Each row of a before or after table is a point. The points were changed in one or more steps. Then noise was added and the rows were shuffled. The steps act on columns, c1 being the first. Write out the steps. A step turns or swaps two columns, mirrors them in a line or flattens them onto one, adds a multiple of one to another, or multiplies or shifts one. Angles are multiples of 10 degrees, from the lower column toward the higher: turns from -170 to 170, lines from 10 to 170 but not 90. Use the fewest steps. Two steps may share a column if one is a turn and the other turns, adds or multiplies; they go together, in the order done. Otherwise the lowest column goes first.
(in the rows, 128 means zero)

Before, 13 rows:
[[106 128]
 [ 62 101]
 [143 142]
 [140 108]
 [155 116]
 [160 139]
 [102 150]
 [122  90]
 [ 89 109]
 [ 91 104]
 [146  85]
 [127 112]
 [123  90]]
After (13 x 2):
[[121 108]
 [128 160]
 [ 93 113]
 [104  87]
 [ 97 115]
 [117 147]
 [ 93 158]
 [159 107]
 [143 121]
 [111 118]
 [ 89 148]
 [ 66 169]
 [127  99]]
Steps: turn c1 and c2 by -60 degrees

Before:
[[110 125 118 119]
 [121 124 142 126]
 [136 135 146 100]
 [181 107 129 103]
 [134 111 177 104]
 [158  96 178 123]
 [171 138 159 102]
 [118 124 171 139]
 [137 155  93 140]
 [110 137 153 169]
 [146 172 161 179]
 [133  83 137 180]]
After (12 x 4):
[[125 144  86 144]
 [128 147 151 184]
 [133 110 135  97]
 [125 142 141  92]
 [127 130 178  97]
 [125 123 120 115]
 [128  87 150 193]
 [132 113 184 124]
 [131 138 172 138]
 [127 180 143 191]
 [127 132 142 127]
 [128 148 155  93]]
Steps: multiply c1 by 0; turn c2 and c3 by -20 degrees; multiply c4 by 1.3

Before, 14 rows:
[[166 114 131 147 190 173 130 102]
 [129 113 141 142 103  92 124 114]
 [112 117 155 137 157 140 126 132]
 [147 134 107 156 130 125 117 142]
 [114 123 118 131 184 131 156 147]
 [ 87 183 137 119 116 199 123 124]
 [136 130 159 145 116 169  88  88]
 [129 174 153 110 152 117  82 170]
 [102 145 172 129 109 165  91 153]
 [142 116  64  77 109 151 141 156]
 [168  90 141  98 135 126 151 155]
 [ 55 137 135 152 121 128 129 111]
 [115 142 129  62 141 157 122 118]
 [107 119 117  77 158 156 111 144]]
After (14 x 8):
[[204 108 129 107 136 141 127 145]
 [159  71 127 164 141 195 124 112]
 [118 141 188 185 106 124 144 101]
 [147 131  87 129 127 137 128 122]
 [137 107 116 201 122 138 124 139]
 [119  83  95 145 122  99  95  92]
 [142 132  95 127  82 128 150 113]
 [153 109 108 137 179 151 101  91]
 [148 127 119 185 100 131 117 107]
 [115 126 115 125 162 189  99 155]
 [131 151 132 102 153 108 124 152]
 [ 91 143  87 120  82 190 130 135]
 [ 95 165 110 153 133 101 142 105]
 [107 121 143 100 112 128 119 112]]
Steps: turn c1 and c2 by 170 degrees; turn c3 and c5 by 140 degrees; turn c4 and c6 by -160 degrees; turn c6 and c8 by 160 degrees; multiply c7 by 0.7
